Every row gives one point. Each table stands for the endless flat space through its points: a line for two points, a plane for three, and so on. Write the one point that lies in both, or say that there is none.

First:
array([[ 0.10, -0.31,  0.21],
       [-0.10,  0.05, -0.03]])
Second:
array([[-0.09, -0.04,  0.21],
       [ 0.09, -0.22, -0.03]])
They share: [ 0.00, -0.13,  0.09]

First:
array([[-0.18, -0.14, -0.08, -0.15,  0.26, -0.44],
       [-0.42, -0.18,  0.12, -0.03,  0.30, -0.08],
       [-0.07, -0.05, -0.12, -0.22,  0.18, -0.53]])
Second:
array([[-0.02, -0.26,  0.13, -0.12,  0.14, -0.17],
       [ 0.13, -0.35,  0.19, -0.15,  0.14, -0.12],
       [ 0.20, -0.35,  0.21, -0.22,  0.21, -0.11]])
They share: [-0.25, -0.08,  0.03, -0.13,  0.21, -0.26]

First:
array([[ 0.28,  0.12,  0.33, -0.12,  0.36,  0.02,  0.13,  0.19,  0.10],
       [ 0.31,  0.24,  0.33, -0.39,  0.09, -0.04,  0.25, -0.05,  0.16]])
Second:
array([[ 0.30,  0.23,  0.26, -0.06,  0.08, -0.10,  0.16,  0.06,  0.01],
       [ 0.20,  0.03,  0.42, -0.26,  0.34, -0.09,  0.11, -0.04,  0.04],
       [ 0.17,  0.41,  0.40, -0.23,  0.23,  0.21,  0.11, -0.07,  0.10],
       [-0.08,  0.39,  0.54, -0.32,  0.54,  0.51, -0.11, -0.18,  0.02]])
They share: no point

First:
array([[-0.07,  0.09,  0.27, -0.21,  0.36, -0.36,  0.12, -0.16, -0.10,
        -0.05, -0.31, -0.30],
       [-0.14, -0.09,  0.22, -0.39,  0.12, -0.08, -0.22,  0.00, -0.02,
        -0.15, -0.38, -0.21],
       [-0.42,  0.29,  0.24, -0.29,  0.16, -0.36,  0.00,  0.16, -0.22,
        -0.11, -0.10, -0.61]])
Second:
array([[-0.32,  0.05, -0.28, -0.50, -0.20, -0.13, -0.56,  0.36, -0.30,
        -0.31, -0.45, -0.55],
       [ 0.13, -0.22,  0.34, -0.40,  0.27, -0.54, -0.07, -0.01,  0.08,
        -0.10, -0.31, -0.11],
       [-0.33,  0.09,  0.05, -0.37,  0.02,  0.00, -0.28,  0.10, -0.18,
        -0.19, -0.37, -0.42]])
They share: [-0.17, -0.01,  0.23, -0.35,  0.16, -0.16, -0.14,  0.00, -0.06, -0.13,
 -0.33, -0.28]

First:
array([[-0.07,  0.22,  0.07,  0.00, -0.33, -0.14,  0.12, -0.04, -0.06,
         0.31, -0.32, -0.10, -0.28,  0.44, -0.08,  0.10,  0.17,  0.51],
       [ 0.09,  0.38,  0.15, -0.36, -0.17, -0.22,  0.20, -0.36,  0.26,
         0.27, -0.24, -0.34, -0.28,  0.20,  0.20, -0.02, -0.11,  0.27]])
Second:
array([[ 0.24,  0.23,  0.23, -0.20, -0.19, -0.27,  0.19, -0.39,  0.25,
         0.40, -0.21, -0.21, -0.13,  0.29,  0.13,  0.11, -0.03,  0.31],
       [ 0.32,  0.02,  0.13, -0.21, -0.14, -0.19,  0.08, -0.48,  0.33,
         0.55, -0.01, -0.34,  0.09,  0.55,  0.02,  0.22,  0.12,  0.46],
       [ 0.16,  0.24,  0.24,  0.14,  0.04, -0.31, -0.01, -0.56,  0.32,
         0.52, -0.31, -0.32, -0.13,  0.20, -0.02,  0.21,  0.10,  0.32],
       [-0.19,  0.58,  0.11, -0.25, -0.21, -0.20,  0.20, -0.16,  0.08,
         0.10, -0.46, -0.28, -0.56,  0.04,  0.17, -0.13, -0.12,  0.25]])
They share: [ 0.05,  0.34,  0.13, -0.27, -0.21, -0.20,  0.18, -0.28,  0.18,  0.28,
 -0.26, -0.28, -0.28,  0.26,  0.13,  0.01, -0.04,  0.33]

First:
array([[-0.41,  0.15,  0.22, -0.23, -0.08,  0.14,  0.28,  0.58,  0.37,
        -0.22, -0.33,  0.16, -0.08, -0.59, -0.28, -0.01, -0.02, -0.28,
        -0.12,  0.00, -0.40, -0.01,  0.10, -0.28],
       [-0.27,  0.13,  0.23, -0.24,  0.05,  0.03,  0.30,  0.41,  0.23,
        -0.13, -0.10,  0.26, -0.21, -0.39, -0.25,  0.07, -0.07, -0.23,
        -0.18,  0.08, -0.35,  0.11, -0.09, -0.27],
       [ 0.13,  0.43,  0.34, -0.39,  0.00,  0.21,  0.48,  0.42,  0.42,
        -0.15,  0.43,  0.22, -0.57, -0.19, -0.42,  0.25, -0.15,  0.19,
        -0.11,  0.36, -0.23,  0.09, -0.32, -0.07],
       [-0.21,  0.26, -0.07, -0.61, -0.02,  0.22,  0.65,  0.82,  0.40,
        -0.24,  0.00, -0.10, -0.19, -0.47, -0.48,  0.39,  0.19, -0.06,
        -0.26,  0.05, -0.48, -0.15,  0.18,  0.06]])
Second:
array([[ 0.02,  0.12,  0.35, -0.16,  0.30,  0.12,  0.34,  0.30,  0.08,
        -0.16,  0.17,  0.27, -0.17, -0.40, -0.27,  0.19, -0.10, -0.32,
        -0.23,  0.08, -0.46,  0.06, -0.25, -0.05],
       [ 0.03,  0.08,  0.56, -0.09,  0.18,  0.09,  0.57,  0.66,  0.08,
         0.17,  0.20, -0.02, -0.22, -0.09, -0.14,  0.34, -0.06, -0.04,
        -0.24, -0.12, -0.49, -0.22, -0.33, -0.24],
       [-0.10,  0.05,  0.51, -0.08,  0.07,  0.02,  0.55,  0.70,  0.08,
         0.24,  0.14,  0.01, -0.28,  0.00, -0.14,  0.32, -0.11,  0.07,
        -0.20, -0.09, -0.41, -0.18, -0.28, -0.38],
       [-0.24,  0.45,  0.13, -0.61,  0.00, -0.21,  0.03, -0.25,  0.59,
        -0.37, -0.15,  0.67, -0.55, -0.44, -0.13, -0.35,  0.02, -0.41,
        -0.25,  0.42, -0.04,  0.73, -0.40, -0.34]])
They share: [-0.17,  0.14,  0.28, -0.22,  0.11, -0.02,  0.29,  0.29,  0.17, -0.08,
  0.05,  0.34, -0.31, -0.27, -0.23,  0.09, -0.13, -0.18, -0.19,  0.15,
 -0.30,  0.19, -0.23, -0.28]

First:
array([[-0.16,  0.17,  0.04, -0.29,  0.16,  0.39,  0.31, -0.19,  0.00,
         0.15,  0.52, -0.10,  0.16,  0.19,  0.12,  0.10,  0.46,  0.04,
         0.10,  0.29,  0.48,  0.14, -0.38, -0.18],
       [-0.08, -0.01,  0.14, -0.33,  0.36,  0.39,  0.49, -0.17, -0.20,
         0.05,  0.10,  0.20,  0.48,  0.11,  0.48, -0.02,  0.26, -0.20,
         0.56,  0.11,  0.12, -0.08, -0.32,  0.10],
       [-0.54,  0.53,  0.24, -0.28,  0.29,  0.03, -0.14,  0.21, -0.04,
        -0.05,  0.22, -0.13, -0.01,  0.03,  0.21,  0.22,  0.15, -0.26,
         0.39,  0.20,  0.21,  0.06, -0.08, -0.25]])
Second:
array([[-0.36,  0.37, -0.04, -0.18,  0.37,  0.21,  0.24,  0.09, -0.16,
         0.23,  0.18, -0.03,  0.09,  0.19,  0.41,  0.22,  0.17, -0.30,
         0.49,  0.34,  0.41,  0.04, -0.22, -0.17],
       [-0.31,  0.30,  0.05, -0.24,  0.32,  0.24,  0.23,  0.02, -0.12,
         0.14,  0.23, -0.02,  0.15,  0.15,  0.34,  0.16,  0.23, -0.22,
         0.42,  0.27,  0.34,  0.04, -0.24, -0.14]])
They share: [-0.26,  0.23,  0.14, -0.30,  0.27,  0.27,  0.22, -0.05, -0.08,  0.05,
  0.28, -0.01,  0.21,  0.11,  0.27,  0.10,  0.29, -0.14,  0.35,  0.20,
  0.27,  0.04, -0.26, -0.11]

First:
array([[ 0.14, -0.30, -0.02,  0.28,  0.35,  0.33, -0.14,  0.28, -0.30,
        -0.23, -0.04, -0.13, -0.11, -0.57, -0.25, -0.20,  0.14, -0.05,
        -0.07,  0.29, -0.25,  0.04, -0.47,  0.09],
       [-0.16, -0.41,  0.03,  0.18,  0.53,  0.21, -0.28, -0.04, -0.05,
        -0.43,  0.04, -0.18,  0.14, -0.25, -0.20, -0.23, -0.31,  0.32,
         0.35,  0.00,  0.06,  0.05, -0.36, -0.37],
       [-0.16, -0.25, -0.03,  0.86,  0.09,  0.21, -0.35, -0.05, -0.39,
         0.04,  0.16,  0.14,  0.23, -0.31, -0.45, -0.67, -0.32,  0.17,
         0.34,  0.55,  0.03, -0.05, -0.37, -0.29],
       [ 0.17, -0.25, -0.34, -0.65,  0.56,  0.09, -0.29, -0.04,  0.08,
        -0.77, -0.62, -0.17, -0.49, -0.01,  0.09,  0.21, -0.11,  0.50,
         0.04, -0.38,  0.03,  0.51, -0.15, -0.19],
       [ 0.11, -0.01, -0.50,  0.21, -0.06,  0.01, -0.46, -0.21, -0.32,
        -0.18, -0.54,  0.33, -0.38,  0.09, -0.22, -0.39, -0.28,  0.47,
         0.13,  0.29,  0.10,  0.45, -0.06, -0.23]])
Second:
array([[ 0.05,  0.05,  0.19,  0.24,  0.60,  0.27, -0.37, -0.06, -0.38,
         0.24,  0.00,  0.30, -0.18, -0.50, -0.78, -0.21,  0.10,  0.51,
         0.04, -0.06,  0.20,  0.29, -0.73, -0.04],
       [ 0.08, -0.37, -0.58,  0.21,  0.16,  0.28, -0.15, -0.02, -0.40,
        -0.59, -0.58, -0.27, -0.32,  0.10,  0.18, -0.30, -0.36, -0.05,
         0.30,  0.39,  0.07,  0.24, -0.11, -0.08],
       [ 0.60, -0.47, -0.26,  0.03,  0.30,  0.52, -0.53,  0.00, -0.38,
        -0.65, -0.26, -0.01, -0.46,  0.28,  0.32, -0.04, -0.56,  0.13,
        -0.06,  0.13,  0.07,  0.40, -0.15, -0.62],
       [ 0.34, -0.69, -0.41,  0.10,  0.07,  0.28, -0.38,  0.10, -0.14,
        -0.46, -0.05,  0.05, -0.16, -0.25, -0.02, -0.32, -0.37, -0.06,
         0.33,  0.12, -0.04,  0.54, -0.39, -0.26],
       [-0.24, -0.53, -0.67,  0.30,  0.16,  0.14,  0.08, -0.08, -0.28,
        -0.16, -0.36, -0.13, -0.09, -0.50, -0.40, -0.46, -0.12, -0.16,
         0.77,  0.25,  0.15,  0.44, -0.58,  0.39]])
They share: [ 0.08, -0.19, -0.19,  0.22,  0.23,  0.18, -0.32,  0.08, -0.28, -0.26,
 -0.23,  0.01, -0.16, -0.25, -0.24, -0.36, -0.11,  0.20,  0.13,  0.22,
  0.00,  0.24, -0.33, -0.10]

First:
array([[ 0.22, -0.03,  0.13,  0.34,  0.18,  0.30, -0.21, -0.05,  0.37,
         0.40,  0.53,  0.05,  0.37, -0.22,  0.07,  0.14,  0.35,  0.21,
         0.15, -0.09,  0.41, -0.04, -0.01, -0.35],
       [-0.11, -0.21, -0.02,  0.75, -0.13,  0.15, -0.10, -0.05,  0.53,
         0.71,  0.04, -0.04,  0.05,  0.09,  0.29,  0.03,  0.59,  0.37,
         0.03,  0.07,  0.07,  0.14, -0.50, -0.41],
       [-0.21,  0.33, -0.49,  0.52,  0.19,  0.03,  0.11,  0.42,  0.74,
         0.31,  0.37,  0.19,  0.21, -0.01,  0.41,  0.15,  0.49,  0.56,
         0.21,  0.12,  0.52, -0.17,  0.03, -0.08],
       [ 0.16, -0.12,  0.04,  0.22,  0.37,  0.38,  0.00,  0.04,  0.32,
         0.01,  0.44, -0.17,  0.33, -0.33, -0.06,  0.31,  0.40,  0.35,
         0.25, -0.16,  0.19, -0.16, -0.10, -0.06],
       [-0.05,  0.13, -0.28,  0.43, -0.13,  0.35, -0.23,  0.07,  0.03,
         0.33,  0.11,  0.14,  0.34,  0.16, -0.27,  0.43,  0.02,  0.28,
        -0.31,  0.30,  0.47, -0.11, -0.15, -0.21],
       [ 0.00,  0.19, -0.72,  0.24,  0.01,  0.31,  0.20,  0.57,  0.37,
        -0.07,  0.07,  0.25,  0.07,  0.09, -0.04,  0.31,  0.38,  0.62,
         0.02,  0.31,  0.45, -0.52,  0.19,  0.09]])
Second:
array([[ 0.18,  0.03,  0.08,  0.35,  0.41,  0.75,  0.25, -0.07,  0.01,
         0.50,  0.33,  0.20,  0.33, -0.18, -0.51,  0.57,  0.10, -0.13,
        -0.07,  0.28,  0.23, -0.30, -0.11, -0.36],
       [ 0.19, -0.03, -0.51,  0.51, -0.12,  0.47, -0.16,  0.30,  0.29,
         0.02,  0.37, -0.17,  0.31,  0.24, -0.13,  0.57,  0.50,  0.36,
        -0.27,  0.09,  0.35, -0.22,  0.13, -0.11],
       [-0.21, -0.10, -0.21,  0.36, -0.28,  0.10, -0.50, -0.20,  0.24,
         0.27,  0.23,  0.28,  0.09, -0.17,  0.17,  0.00,  0.14,  0.76,
        -0.06,  0.11,  0.55, -0.07, -0.36, -0.21],
       [ 0.27, -0.02, -0.67,  0.56, -0.18,  0.50, -0.16,  0.46,  0.34,
        -0.11,  0.41, -0.32,  0.35,  0.39, -0.13,  0.68,  0.64,  0.36,
        -0.34,  0.05,  0.33, -0.23,  0.26, -0.05]])
They share: no point

First:
array([[-0.15, -0.10,  0.34, -0.12,  0.15, -0.02, -0.09,  0.24,  0.01,
         0.24,  0.03,  0.16,  0.11,  0.24,  0.17, -0.21, -0.04,  0.19,
         0.01, -0.32, -0.22, -0.13,  0.05,  0.02],
       [-0.15, -0.14,  0.26, -0.17,  0.23, -0.10, -0.18,  0.24, -0.03,
         0.24,  0.03,  0.16,  0.13,  0.22,  0.08, -0.23, -0.02,  0.22,
        -0.03, -0.31, -0.26, -0.09, -0.01, -0.02]])
Second:
array([[ 0.13, -0.28,  0.35, -0.25,  0.43, -0.29, -0.04,  0.04,  0.00,
         0.35,  0.10,  0.03,  0.28, -0.07, -0.19, -0.27, -0.25,  0.03,
         0.03, -0.21, -0.36,  0.18, -0.06, -0.18],
       [-0.23, -0.08,  0.15, -0.29,  0.31, -0.21, -0.28,  0.40, -0.16,
         0.23,  0.06,  0.19,  0.08,  0.21,  0.05, -0.27,  0.11,  0.27,
        -0.01, -0.29, -0.28, -0.10, -0.02, -0.10]])
They share: no point
